Every row gives one point. The points of each table are mixes of a few directions, plus a little noise. How many directions does each table use, and how many do they share? Where both have some left over, give the other angles between the two spaces (their principal angles), to ten degrees, smallest first.
(in the rows, 128 means zero)

First (5 x 2):
[[ 98 135]
 [138 124]
 [193 117]
 [115 129]
 [ 93 134]]
Second (4 x 2):
[[117 130]
 [109 131]
 [ 96 134]
 [191 116]]
Directions: first 1, second 1, shared 1

First (6 x 4):
[[140 133 125 143]
 [163  75 186  99]
 [109 142  84 126]
 [ 75 143 108 104]
 [129 144 136 149]
 [152 131 129 147]]
Second (6 x 4):
[[141 113 124 120]
 [150 135 127 153]
 [151 136 158 156]
 [147 127 175 143]
 [ 78 117  71  74]
 [101 140 115 121]]
Directions: first 3, second 3, shared 3

First (7 x 9):
[[131 135 117 147 130 141 142 125  88]
 [145 117 146 189 135 114 183 129 122]
 [168 144 137  69 163 160 102 185 139]
 [137 139 141 113 103 131  77 133 189]
 [102 124 121 124 106 114 109 102 145]
 [134 126 135 174 119 120 154 119 121]
 [ 79 111  97  79 141 116 129 103  91]]
Second (9 x 9):
[[128 146 135 137 142 136 120 131 113]
 [119  99  82 106 117  99 150 134 150]
 [158 159 147  84 140 141  63  45 121]
 [121 145 133 144 142 139 128 143 114]
 [113  89 109 135  98 113 169 160 153]
 [160 121 200 132 105 140 101  96 119]
 [118 147  95 130 161 114 134 156 111]
 [123 112  79 108 142  89 145 151 128]
 [111 133 172 175 102 179 144 138 139]]
Directions: first 4, second 4, shared 0; angles 40, 50, 50, 80

First (11 x 12):
[[148 124 134 106  83 114 136 149 121 110 169 141]
 [133 152 141 165 171 177 183 188  88 104 100 144]
 [ 91 137 147 100 166 177 110 149 116 180  83 127]
 [121 143 125 152 140 125 119 142 102 128 163 134]
 [124 129 130 113 114 120  99 122 123 140 165 120]
 [109 131 112 118  91 103 111  94 139 120 147 163]
 [146 111 114 156 128 102 150 113 152 106 106 128]
 [142 131 131 137 127 130 143 123 125 108 135 111]
 [144  86 116 123 115  81 118 145 163 153 106 146]
 [ 95 126 115 123 153 121  69  13 169 158 109  65]
 [151 139 145 121 120 159 173 169 109  96 125 129]]
Second (11 x 12):
[[134  96 113 172 174 107 138 150 148 152  64 138]
 [129 136 134 108 108 137 133 121 126 118 142 127]
 [127 112 133  66  70 123 134  98 168 122 102 144]
 [109 186 135 178 173 163 111 142  49 116 217 105]
 [136 116 129 124 129 130 148 137 140 123  92 134]
 [127 154 137 148 149 156 139 144  95 115 144 119]
 [145  88 114 129 120  73  98 123 161 157 134 116]
 [105 114 117  89  89 113 113  89 168 138  95 159]
 [124 116 115 159 156 111 118 136 131 146 114 131]
 [122 173 145 144 146 174 141 146  72 101 177 112]
 [148 112 135  90  92 122 138 124 147 119 126 119]]
Directions: first 6, second 4, shared 4

First (8 x 20):
[[117 130 132 106 104  67 133  96 178 142 127 123 121 123 103 114 125  94
  103 174]
 [140 116 148 141 164 163 107 141 108 132 120 148 132 127 148 115 137 150
  139 113]
 [128 139 141  96 101  70 122  86 155 130 123 123 157 142  98 150 144  81
  111 178]
 [118  99 143 129 170 134 114 142  86 128 109 154 144 132 128 164 123 119
  146 161]
 [140 143 118 143 117 158 133 137 140 127 142 117 108 121 145  94 131 157
  126  78]
 [142 153 107 146 112 177 138 146 113 113 146 110 121 130 150 119 134 163
  137  61]
 [130 113 130 143 161 167 121 155  85 122 122 141 133 130 145 144 125 149
  149 111]
 [108 133 105 119  94  88 155 120 158 131 138 109 109 118 108 125 109 110
  112 148]]
Second (10 x 20):
[[129 120 136 130 141 131 122 130 129 133 123 136 125 125 132 120 128 131
  129 132]
 [131  93 165 138 183 142  99 137 131 152 108 165 117 115 144  92 126 141
  132 144]
 [126 156  99 120  84 117 151 121 126 109 144  99 137 138 115 157 128 117
  125 115]
 [129 123 133 130 136 130 124 130 128 131 125 133 127 126 130 123 128 130
  129 130]
 [129 122 134 130 136 130 124 129 129 132 125 134 126 126 131 122 128 130
  128 131]
 [120 205  48 106   7  98 192 108 122  76 173  46 152 157  92 208 130  98
  120  93]
 [128 133 123 127 121 126 132 127 128 125 131 123 130 130 125 133 128 126
  127 126]
 [127 142 114 124 107 123 139 124 127 119 136 113 132 133 121 142 128 123
  127 122]
 [131  89 168 139 189 143  96 138 130 154 105 169 116 113 146  88 127 143
  132 145]
 [131  97 160 137 177 140 103 136 130 149 110 161 119 116 143  96 128 140
  131 142]]
Directions: first 4, second 1, shared 1
